Rows are points. Any point is a mix of the corners, with weights that add up to 1. It lies inside the corners' shape when no weight is negative. Say inside or outside, and name the corners with a negative weight.

Corners:
(1): [-11 -11  33]
(2): [-20  33 -15]
(3): [ 60 -28 -15]
(4): [ -9 -21 -13]
Points:
[ 29 -19 -23] => outside (1)
[1 7 3] => outside (4)
[ 25 -13   3] => outside (4)
[ 15  -6 -25] => outside (1)
[ -9 -10  27] => inside

Corners:
(1): [  9   8 -33  44]
(2): [-12  12  33  -2]
(3): [ -2 -25 -53 -60]
(4): [ 23  -5   7 -22]
(5): [ -3 -13  24  17]
Points:
[  5 -12 -13 -48] => outside (1, 5)
[ -2 -11  17  13] => inside
[14 -5  4 -5] => inside
[ 11   1 -18  15] => inside
[ 18  -6   1 -19] => inside
[20 -4  5  8] => outside (2, 3)
[  9  -8  13 -28] => outside (1)

Corners:
(1): [ -9  10  -4  17 -12  14 -10 -10]
(2): [ 6 14 -2 21 34 11 -7 -3]
(3): [  0  19   2   3  -8 -60  13  -9]
(4): [  2 -25 -14 -29  -3  -8   2  22]
(5): [ -7   4   5  17   1   6  11 -16]
(6): [-19  10   4 -13   8   8  -5  -7]
(7): [  2  24 -16  19   3  16  15  -7]
(8): [14 16  7  8 -2 -6 12  6]
(9): [-5 12  4 20 15 13  3 17]
Points:
[  3  20   7  31  15 -13   2 -10] => outside (4, 6, 7)
[-11  -6   3 -23 -11 -17   0  -3] => outside (2, 7, 9)
[ 3 12 -6  7 13 -2  5  3] => outside (1, 5)
[-2  8  0  5  7 -7  8  2] => outside (1)
[  2  25  -6  27  -5   1   6 -16] => outside (4, 6, 9)
[-7 10  1  6  0  2  5  2] => outside (2)
[-10  -6  -2  -4   1  -4  -4   2] => outside (7, 8)
[ -4  -5   2 -13   6   7  -8  17] => outside (3, 5, 7)

Corners:
(1): [ -7   6 -23  -2 -34 -21  42  11  12  60 -22]
(2): [ 38  29 -27 -25  28   5 -25 -18  -5 -17  10]
(3): [-31 -17  14  15 -10   3 -29  15  19  25 -39]
(4): [ -7  35 -13 -20   7 -10   4  -8  11 -36  39]
(5): [ -8  25 -43 -32  32  43  12  48   2 -21 -34]
(6): [ 39  -9  -9  21   3  26  -6  14   1 -13  -4]
(7): [ -9   0  32  -6 -37  27  49  -5 -31 -51  12]
(8): [ 20 -24  22 -10 -27   9  29 -18  12  11  26]
(9): [ -2 -18  -3 -23 -39  16  22   8  -2 -37   7]
(10): [ 51  -5 -23 -32  26 -14 -10 -11   4  15 -21]
(11): [-17 -14   0   6 -35   0  -5  33   4  34  21]
(12): [ 16   0 -10   4   6  14  41 -22 -14   4  14]
Points:
[  2  -5  -6  -6 -10  13  15   9   1   7  -5] => outside (4)
[ 16  12 -19 -19   8   5   7   0  -1 -17  -5] => outside (8, 11)
[ 17  -1 -15 -10  -7   9  18   8  -3   9  -2] => outside (3, 4)
[ -5  -2  -8  -3 -22   1  13  16   3  20   3] => inside
[ 3 -7 -4 -3 -9  1 -4 18  9 20 -8] => outside (2, 9, 12)
[  7   4  -5 -10  -1  11  10  -2  -1 -14   9] => outside (1)

Corners:
(1): [ -3 -13   9  20  -9  15 -12 -11 -27  16  30 -30]
(2): [-20  -2   6  16 -14  14  -1  48 -53  20  21 -10]
(3): [-44   1  21  -5 -23   1 -30 -40  60 -11  -3  -3]
(4): [-15  41 -13  -8  13  -9 -14   2 -21  -6  11   7]
(5): [-27   5  -1   5  24  22  -3  28 -22  25  27 -17]
(6): [  9  28 -13   7 -23  29 -16 -15  10  -2 -36   3]
(7): [-26  11  18 -14  -7   0  -8   4   3  19  11  36]
(8): [  9  -5  11   1  35 -42   5  46 -54  -6  -9  11]
(9): [  1  21  -9 -22   3 -29   4  29 -24  49 -11  34]
(10): [ -7  -3 -15 -20  -7   5 -26 -11  -6  -1  -3  34]
(11): [-22   0 -28  12  16 -33  -1   2 -33 -21  10  47]
(12): [-14  23  -5 -19  25 -27  18 -15   2 -33  -7   5]
(13): [ 11  49  -8 -33   3 -11  -2  -5  58  15   7   6]
Points:
[-12   8   1  -2  -6   2 -10  -1  -1   4  -2   7] => outside (4)
[ -3  15 -13   0  10  -5  -2  11 -25   3   2   7] => outside (3, 7)
[-14   8   2  -4   1   8  -2   9 -10  18  13  10] => outside (3, 4, 8)
[-10  19 -10  -6  11 -12  -4  13 -16   0  -2  13] => outside (1, 7)
[ -7   8   0   1   1  -2  -9   2 -19  10  11  -1] => inside

Corners:
(1): [ 19   0 -51  29  -5 -19   5  47  26   9  21 -10 -42  -8 -19 -36   6  -1]
(2): [  6   8   4  -9  37   5   8  -6  10 -16 -13  11  27   8  -8  15   3  -9]
(3): [ -3  15  42  29  18 -15  18  10 -12 -11  21 -22  53  40  -2  10  -8   6]
(4): [ 28 -17  39 -17  -6   7  13  -6  -5  -5 -22  21  -5   1  20  -3   4  18]
(5): [ 12  14   2  -4 -22  43  28  15 -12  10  -8 -30 -16   5  25 -18  31  24]
(6): [ -4  -6 -27 -30  -7 -25   4 -32  -2 -34 -24  24 -14   3  19  19  29 -17]
(7): [ 14  19 -13  20 -40  -8  -8  -1   1  37 -15  15  -5 -39  -8 -25  -5  15]
(8): [ 21  33   3  15 -20  18   6  -5  -8  45  23   4   0 -12   4  16  -1  22]
(9): [  7 -28  23  24 -18  14  22  36  22   7  60 -15  30 -10 -15   6   8  10]
(10): [ 22  22  18  27  -5 -25   7  23  53   6  24   0   5 -48  -8 -11 -25 -33]
(11): [  0  24   5   8   7  14   7   9   2   5  17 -25 -12 -24 -10  -7  -7 -25]
(12): [ 17 -43 -26   1  -2 -27 -21 -15  -1 -44 -30  10   4  33  15  10  -6 -40]
(13): [ 11  42 -13  31  29 -20  -8 -12  13  44 -29 -40 -24 -12  -2 -12  24 -19]
(14): [-10  19 -33  -1  20  24 -21  -6  24   4  21  -1  -5 -38  28  -5  -9 -27]
(15): [-15  -1 -16 -25   0  12 -18  14  31 -25  16 -19 -10  23 -24  37   8  10]
(16): [ -3 -14 -29 -12  14 -27  14  12 -24 -23   5  15  12 -30  20  43  17  -2]
(17): [-13  21 -20 -12 -18 -11  31  22  -8  21 -28   9 -43  -4  22 -25  14 -27]
(18): [ -9   5 -16 -13  12 -19 -13  13 -22 -12  13  16  -7   3  -6  27  41 -13]
(19): [ 13  -7 -21  -9   1  -3 -12 -10   0  16  23   1  46 -29   2 -16 -12 -14]
Points:
[ 11   3 -16   6  -9  -7   4   4   5  10   3   2 -10 -25  10 -10   9 -14] => outside (2, 3, 15)
[ 4  1 -8  1  6 -3  2  3  2 -1  5  4  4 -3  0  6  6 -8] => outside (5, 10)
[ -5  16 -22  -7  13  -8   0   3  -2  -3   4  -2  -7 -11   8  12  17 -13] => outside (4, 7, 9, 12)
[  6   9  -9  11  -2  -5   5   9   3   6   8  -2   2 -10   2  -4   5  -8] => outside (4, 15)
[ 3  9 -3  0  1 -3  3 -1  3 -1 -4  1 -2 -9  6  8  9 -6] => outside (1, 19)
[  7   2   8   9  -4  -8  18  10   9   0  -5  -2   0 -12  12  -6   2 -16] => outside (1, 8, 15, 18, 19)
[  8   7  -9   2   3   1   4  -2  -4  10   2   1   4 -10   8   0   8  -4] => outside (10, 15)

Corners:
(1): [ 14 -36 -36 -21  -5  -5   3  15  19 -12 -21  -2  25  -2  14  16  23  10
  -1  14]
(2): [-19  54  30  -2  -8  39 -46   3   6  34  28  -6  33  11   4 -30 -16  21
 -19 -35]
(3): [-20  -1 -26  -2  20  21  32  26 -18  43 -20 -11 -23  26  -5  -4 -10   3
  -6  -6]
(4): [  6  -2  -5 -21   6   1  13  -2  42  11  16   3  40   0  12 -25   7  28
  17   2]
(5): [ 52   2  -1 -19 -17 -29 -24  21  30   1 -12  -4  33 -18   2 -13 -19  -4
   4 -11]
(6): [ 44 -12 -15   5  19 -18  14  14  23  -9 -29  37  12   5  29 -13  21   1
 -11  17]
(7): [ -4  22  10 -13  11  46 -29  -3 -13  16  38   0  19  12   2 -47 -20  -5
 -21  -8]
(8): [ 12 -41   0  -1 -29 -23   7  19  19  13   2  22  31  -6 -15 -21  -3   6
 -20  14]
(9): [-11   4  24   3  15   2 -10 -41 -14  22   3  -3  -3  -4   3   2  -2  -6
 -27 -20]
(10): [ 39 -12  19 -15 -34  25   3  16  36  -5   3  10  18 -17   3 -19 -27   6
  -4 -29]
(11): [ 17  43  24   2  -9   7 -10 -14 -26  -1  25 -16  13  26 -12 -17 -23  25
 -23  -4]
(12): [  7   5 -17  -9 -18 -32  24  12  -4  11 -29  13   2  -8  36 -14  16  -6
  -6  -4]
(13): [-10  -1 -22   2 -21  -7  15   3  15  51   1   7 -39  21  15   9 -11 -16
  -4   0]
(14): [  8 -15   6 -10 -23   2 -10  16  39  -1  -5   9   4 -13  35 -20 -12   8
  -1  42]
(15): [-14 -37 -17  11 -33 -11   6  20   9   1 -41 -19 -12   0  19 -14  28 -29
  38   2]
(16): [ -3  15 -11   3  14   0  26  23   7 -30   2  28  10  -3   8 -16 -12   0
  -4  -2]
(17): [ -3  29 -15 -16   9   5  -6  12  10  17   6  -7 -40   3   8 -18   2  19
 -22 -10]
(18): [  4  -9 -19  12 -10  14  22 -12  10  30  -9  -1 -22 -12   8  36  27 -15
  10   8]
(19): [  9  -3 -19 -29 -16   3   2   9  16 -15 -21  24   6  -5  -2 -20 -19  36
  16   7]
(20): [  3  11  42 -45  -2  32 -17   5   4  17  60   9  20   5 -12 -17 -20  32
   0 -14]
(21): [ -3   3   9  -7  -7  22  29  -4  28  25 -25 -17 -27  12   4  19  15 -49
 -11   7]
Points:
[  2  11   8  -5  -8  14   1 -14 -13  26   7   2   0  17  -6  -1 -11   7
 -22 -10] => outside (4, 5, 14, 15, 16, 17)
[ 15   9   6 -15  -2   0   1   5  14   9   9  10  10   3   5 -21 -16  12
 -11  -3] => outside (1, 2, 15, 18)
[ 12   2  -4  -6  -1   2   4   5  12   7  -3   6  10   4   9 -11   1   8
  -5   1] => inside
[ 6 -3 -5 -5 -6  1  9  8 14 16 -7 -1 -1  1  9  1  6 -2 -3 -1] => outside (7, 19)
[  5   7  -2 -15  -7   3  -4   7   8  16  -1   2   7   6   5 -16  -4  10
  -8 -10] => outside (14, 16, 18)
[ 8  0 -4 -6 -5  3  2  9 10  6 -5  5  3  1  9 -9 -1  0 -6 -1] => outside (4)
[ 12  12  12 -19 -26  12 -10  10  16  -3  12  -3  21   4  10 -21 -18   6
   4  -4] => outside (3, 6, 8, 9, 17, 18)
[ -1  -3  -5  -4 -11   2   0  11   6  12   1  -2   5   2   8 -12  -3   1
   0  -6] => outside (6, 19, 21)
